Every row gives one point. To make a cloud, some directions were put in groups of two or more. Within a group, all points are equally far from the middle, so they leave a hole (a ring in 2 directions, a hollow ball in 3). The other directions are filled evenly. Then the cloud was stretched, turned, moved and blurred a little. How many holes are there, and how many directions does each take, smallest first?

Cloud:
[[-42  18]
 [ -9  -3]
 [-49 -48]
 [ 16  -4]
 [ 30 -50]
 [ 20  31]
 [ 35  39]
 [ 24  40]
 [ 35  45]
 [ 56  39]
 [-18  41]
 [-48 -10]
 [ 30 -32]
 [ 58  -2]
 [-18  35]]
Holes: 0

Cloud, 22 rows:
[[  7 -59 -35]
 [  2  45  12]
 [ 25 -51 -39]
 [  3 -10 -71]
 [-30 -51   7]
 [-48 -39 -10]
 [ 11  18  36]
 [-29  23 -51]
 [ -4   0  42]
 [  1 -47  25]
 [  0  11 -69]
 [ -6  48 -28]
 [ 43  -8  27]
 [ -7 -21 -68]
 [-28  -7  35]
 [ 21  49 -21]
 [ 29 -11  36]
 [ 15  20 -65]
 [ 10 -37  32]
 [ 10   6 -69]
 [ 57  18   2]
 [ 27   3 -67]]
Holes: 1 (3)

Cloud, 28 rows:
[[ 72   4   0  25]
 [ 32   6 -44  17]
 [ 26 -53 -16 -13]
 [ 31 -54  13  24]
 [ 61 -25  15  35]
 [  9  69  36  16]
 [ 17  13  40  53]
 [ 35   9  16  62]
 [ 75  12   9   1]
 [ 64 -10   9  41]
 [ 17  23 -38 -36]
 [ 72 -15  14   2]
 [-52  17  -1  -1]
 [ 43 -18  17 -41]
 [ 64   1  -1  40]
 [  7 -34  33  38]
 [-23  66  -5 -17]
 [ 73  -4   6  24]
 [  4  77   1 -16]
 [ 10 -30  35  40]
 [ 52 -34  19  36]
 [ -8  -1  51  20]
 [ 70 -20  14   3]
 [ 12  -1  25 -52]
 [ 16   0  28 -50]
 [ 59 -21  17 -24]
 [-30  60  -1  14]
 [ 61 -22  17 -20]]
Holes: 2 (2, 2)
